Each row of a before or after table is a point. One or more steps were done to the points. Then noise was added and the rows were shuffled. The steps act on columns, c1 being the first. What was done? A step turns or swaps two columns, mirrors them in a line or flattens them onto one, adds a multiple of one to another, or multiplies or shifts one. Angles are multiples of 10 degrees, from the lower column toward the higher: turns from -170 to 170, lines from 10 to 170 but not 90. Use the fewest steps. Two steps may share a column if one is a turn and the other turns, adds or multiplies; they go together, in the order done. Otherwise the lowest column goes first.

Before (9 x 2):
[[  7 -26]
 [  7 -49]
 [ 38  31]
 [-28  24]
 [-20 -32]
 [ 13   5]
 [ 11  15]
 [ 37   3]
 [ 50   8]]
After (9 x 2):
[[ 59  33]
 [ -6  22]
 [ 24  15]
 [ 40   2]
 [-10 -23]
 [-43 -35]
 [ 12   3]
 [ 58   7]
 [-25 -50]]
Steps: add 0.7 times c2 to c1

Before (10 x 4):
[[-15 -36 -20   1]
 [ -4  11  18 -18]
 [ -3   9  -1  10]
 [ 14   5  33  25]
 [ -9 -30 -34 -14]
 [ 11 -53 -44   0]
 [  6  -1  40  11]
 [-28  17   0  31]
 [  7  -6  21  29]
 [-18 -37  -1  11]]
After (10 x 4):
[[ -2   9 -13  15]
 [ 10 -52 -33 -29]
 [  6  -6 -20  59]
 [-18 -36 -15  15]
 [ -9 -30  -9 -44]
 [-28  16 -39  49]
 [  7  -1  17  44]
 [ 15   5  -7  59]
 [-16 -36 -17 -11]
 [ -3  12  36 -16]]
Steps: multiply c4 by 2; turn c3 and c4 by 40 degrees

Before (10 x 6):
[[  9  10 -19  -9   5   6]
 [ 16  -7 -18  -1  17 -13]
 [ 18  15 -60 -23  -8  14]
 [  1   9  -4   9   1   7]
 [ -6 -11  -6   6  15 -11]
 [ 13 -42  11 -13   6  30]
 [ -3 -14 -52  -2  -8  31]
 [  9   3 -41 -19 -25  17]
 [  4 -32  23  -9  34  45]
 [ 28 -13  16  36  27  -9]]
After (10 x 6):
[[ 13   5  -5  -9   8  14]
 [ -4  16  -7  12 -10   1]
 [  3   1   5   6  10   7]
 [ 18  -5 -29 -26  12  54]
 [ -6 -11  -4 -17 -13  58]
 [ 26  29  16  38 -12  -9]
 [  7 -25 -18 -24   5  35]
 [ 15  17 -19   6  -6  12]
 [ 14   7  25 -29 -41   1]
 [  5  37  41 -31 -32  -5]]
Steps: swap c2 and c5; turn c4 and c6 by 30 degrees; turn c3 and c6 by -60 degrees

Before (13 x 9):
[[ -1   0 -23   0  32 -14 -10   5  19]
 [  3 -14  -8 -17   8  -9  25  -9  13]
 [-10  13   0  13  38 -16  19 -14 -11]
 [ 16  32 -10 -23  -2  25   2   9  17]
 [ 37  29 -20 -15  15  -5   1   6  24]
 [  8 -10  16   7   6  -5 -13  17 -14]
 [ -6 -20 -29   3  15  24  17 -29  -4]
 [ 13 -11  19 -34 -10  -1 -27  16  10]
 [ 25   0 -18 -21  22  31 -18   5   2]
 [ -7  12  -9  -8   1  23  10  18 -25]
 [ -2  -5 -15  -6  -2 -22  17   3 -25]
 [ -7  -7  -1 -40   0  14  20  -8  -9]
 [ 10  -1   2 -17 -11 -10 -24   3  -7]]
After (13 x 9):
[[ 23   9   2   4 -10   4 -29  15 -35]
 [ -5  -2  -9  -9  38 -34  22  -3  14]
 [ -2  11  31  -1  22  60 -14 -17 -21]
 [ -5 -27   7  10   8 -20  10  -2 -19]
 [ -5 -18  -4 -17  -1  23  10 -17 -37]
 [  1  21  42  21  14  -8  19   9 -18]
 [-14 -15   6 -25  -1 -40  10  17  -1]
 [-12   3  -1 -26   1  50  15   1  -4]
 [-28 -26   9  -3  15  35   0 -43   4]
 [ -1  24  19  13  -2  50  23  -8 -26]
 [  8  15   8 -11 -11 -17 -19  10 -16]
 [ 18   1  -1 -12   6  -3 -17  19   9]
 [-20   7  11  19  32 -25  -8  15  -5]]
Steps: mirror c1 and c3 in the line at 30 degrees; turn c2 and c7 by 40 degrees; mirror c4 and c9 in the line at 40 degrees; multiply c6 by 2; turn c6 and c8 by -20 degrees

Before (12 x 11):
[[  3  35   3   5 -14  22  -8  14 -12  16  14]
 [ -8  -8  23   1  13  19  60 -14  10  12   8]
 [-14  12  13  -2  -2   5  -9  -8  18   7  14]
 [ -9 -10  -3  -7 -12  17   4  -6   2  26  14]
 [ 22  29  -7  -9  -6  19  -8   3   4   6  18]
 [ -3 -16  25   4  -6  12  -6 -14  -1  -3  14]
 [  8  -9  25   2   2 -15  -8 -10   3  14   9]
 [  3  -2 -15  18 -10  22  32  37   8  11  20]
 [ -8  14 -50   8  -6  16  -7 -14 -16   8 -30]
 [ -5 -15  14 -10 -17  11  31  39  14   3   4]
 [-10  -1 -16  -7   4   4  14   1 -13   5  18]
 [  6 -16  23   1  36  15  -8  19   8   6 -29]]
After (12 x 11):
[[ -6   0  14 -16  36  15  -8 -27   8  -6 -28]
 [-13   1  26 -10   2 -16  -9   0   2 -11   8]
 [-10  18 -27   0  -8  21  31 -31   8  -4  20]
 [-11   7 -41  14  -7  16  -8  31 -15   6 -29]
 [ -3 -11  -1 -15 -14  11  30 -42  15   7   5]
 [-15   5  -1  35 -13  23  -8 -16 -12  -6  15]
 [ -5  -7 -16  -3   4   3  14   6 -14   8  17]
 [ -9   0  16  12  -3   8  -8   3  18  11  14]
 [-26  -8  -1 -11 -14  15   4   7   0   7  14]
 [-14   0  27  -8  13  16  59   6  12   6   8]
 [  4   4  29 -17  -7  12  -7   4  -1   5  13]
 [ -3 -10  -7  31  -6  19  -8  -2   3 -23  17]]
Steps: mirror c1 and c10 in the line at 140 degrees; swap c2 and c4; mirror c3 and c8 in the line at 170 degrees
